Each row of a before or after table is a point. The points were changed in one or more steps. Then noise was added and the rows were shuffled. The steps act on columns, c1 being the first. What was done? A step turns or swaps two columns, mirrors them in a line or flattens them onto one, adds a multiple of one to another, or multiplies or shifts one. Angles are multiples of 10 degrees, from the lower column toward the higher: turns from -170 to 170, lines from 10 to 170 but not 90. Use the fewest steps. Two steps may share a column if one is a turn and the other turns, adds or multiplies; they go together, in the order done. Otherwise the lowest column goes first.
In the rows, 128 means zero.

Before, 8 rows:
161	145	151
175	126	153
113	115	160
114	108	98
141	155	56
138	113	140
144	131	58
155	68	98
After (8 x 3):
118	97	98
112	105	159
142	122	59
139	103	138
143	147	58
158	134	151
176	116	152
156	60	96
Steps: shift c2 by -10

Before, 13 rows:
125	113	141	157	152	132	152	172	160
104	100	152	88	170	136	133	191	147
195	155	136	146	124	149	143	73	96
135	100	126	113	206	162	124	175	141
115	77	161	156	173	128	126	168	118
84	99	103	93	153	117	91	151	140
129	98	133	146	159	161	191	166	82
121	87	183	117	167	140	168	124	119
185	184	173	124	112	129	145	113	74
132	84	115	93	164	87	83	178	125
147	179	121	146	182	78	144	98	99
139	66	108	60	158	80	112	177	168
135	175	125	143	131	88	166	85	91
After:
140	123	112	59	165	77	172	174	128
183	131	174	124	106	130	71	109	133
123	127	143	153	154	137	151	168	97
117	129	183	120	175	139	110	123	92
130	127	130	148	167	160	61	168	90
131	123	116	94	166	90	138	178	170
146	122	119	145	176	79	98	96	125
81	125	103	92	161	122	154	147	159
103	119	151	92	176	130	143	191	116
136	109	127	111	209	163	139	176	128
113	121	163	152	182	131	122	165	130
129	132	127	143	124	85	85	89	103
200	132	135	151	121	149	93	76	125
Steps: flatten c2 and c5 onto the line at 100 degrees; turn c7 and c9 by -110 degrees

Before (9 x 18):
144	154	201	129	123	136	91	131	99	131	106	145	93	135	110	76	120	120
73	159	163	106	130	130	112	110	104	134	137	85	83	141	142	89	108	85
117	192	32	104	67	127	93	179	135	55	163	122	64	127	86	99	107	115
70	129	174	115	149	108	120	108	102	153	113	144	62	91	124	130	91	104
140	94	92	118	131	104	164	189	139	145	165	134	214	133	144	148	140	208
95	140	129	117	106	138	158	136	70	117	106	152	121	139	155	119	117	76
111	76	155	120	127	86	141	177	106	101	125	127	173	153	155	168	139	161
110	149	137	138	147	125	123	149	83	128	100	111	111	130	163	154	67	93
112	68	112	93	155	95	157	211	158	139	164	157	175	159	190	152	111	147
After, 9 rows:
109	152	110	132	179	102	122	154	86	124	159	111	113	130	124	132	91	92
110	67	149	96	167	43	161	156	156	145	95	159	172	155	90	126	132	137
73	130	76	120	169	135	119	124	100	145	143	144	59	90	131	160	113	127
106	75	116	122	120	69	139	160	102	102	137	128	177	153	120	151	129	171
68	160	84	107	139	146	110	92	102	137	126	86	84	144	117	126	115	97
139	157	56	128	129	126	87	82	98	129	148	142	99	131	141	104	118	149
140	95	195	120	117	59	161	147	141	145	97	131	216	132	108	128	139	189
97	139	110	122	121	125	158	124	72	114	152	151	120	137	126	113	107	78
116	192	216	104	94	83	96	116	132	58	85	126	59	128	132	93	75	78
Steps: mirror c3 and c18 in the line at 80 degrees; turn c5 and c17 by 40 degrees; turn c6 and c8 by 60 degrees; turn c8 and c16 by -70 degrees; multiply c15 by 0.4; turn c11 and c15 by -160 degrees

Before (9 x 32):
88	132	117	138	120	118	125	134	110	116	177	139	109	137	140	56	135	158	84	100	109	102	121	142	118	105	187	127	148	149	137	149
136	197	144	114	86	179	92	141	180	148	129	147	161	121	162	111	101	154	127	127	105	106	92	146	130	127	151	120	110	130	171	91
145	190	131	121	77	133	108	102	74	141	74	154	129	141	144	102	85	94	96	108	136	113	167	179	130	123	92	116	146	136	60	125
127	98	120	153	139	82	119	130	89	164	95	116	172	91	117	185	119	134	84	77	157	102	125	90	138	102	124	139	88	125	138	168
124	137	117	170	134	168	26	97	103	139	83	144	107	118	125	158	172	141	82	168	140	155	205	158	111	145	171	66	188	155	166	78
143	154	138	124	101	85	135	105	124	161	147	33	156	144	165	119	105	159	115	110	92	71	141	236	132	164	123	77	173	131	140	81
162	141	190	153	139	106	109	137	154	166	152	112	189	140	166	113	169	150	108	120	83	150	50	174	125	142	144	78	122	151	168	108
197	137	124	130	169	87	142	192	82	107	147	83	60	139	121	179	181	136	129	143	141	84	138	152	149	120	74	150	154	152	104	125
141	85	130	165	86	139	89	127	126	116	194	96	71	133	133	73	170	158	147	140	125	118	124	95	101	173	136	132	175	155	163	97
After, 9 rows:
146	193	136	120	77	134	104	119	77	137	69	153	130	145	140	131	88	89	97	111	141	118	165	182	130	126	92	103	147	61	165	127
115	125	114	172	139	170	24	78	103	135	85	146	107	122	124	127	177	142	80	172	146	151	202	154	108	149	178	100	185	152	80	80
124	94	123	157	137	89	124	142	97	166	96	119	174	95	124	168	120	135	83	79	162	105	125	94	129	104	119	128	80	132	84	166
142	154	142	124	103	86	134	71	121	157	146	32	154	142	170	115	113	164	115	117	94	70	141	234	134	160	117	105	168	138	126	86
137	199	146	113	88	179	88	116	180	153	121	146	155	121	160	105	106	153	135	129	100	107	94	150	131	123	150	140	114	161	124	92
85	134	116	135	122	120	123	130	113	113	185	138	102	133	139	53	133	158	76	100	105	103	118	147	117	104	188	133	147	119	153	152
142	84	132	173	89	141	91	139	123	113	196	97	71	133	138	52	175	164	143	140	130	114	122	95	99	175	134	129	178	148	135	98
199	136	121	130	170	88	140	150	82	108	149	86	62	140	118	165	182	137	133	140	140	88	139	146	147	125	70	195	159	102	88	120
158	146	194	154	139	103	113	83	149	168	152	116	192	143	167	85	170	152	106	116	80	149	49	176	125	140	139	134	126	154	108	111
Steps: swap c8 and c28; turn c30 and c31 by -120 degrees; turn c16 and c31 by -40 degrees
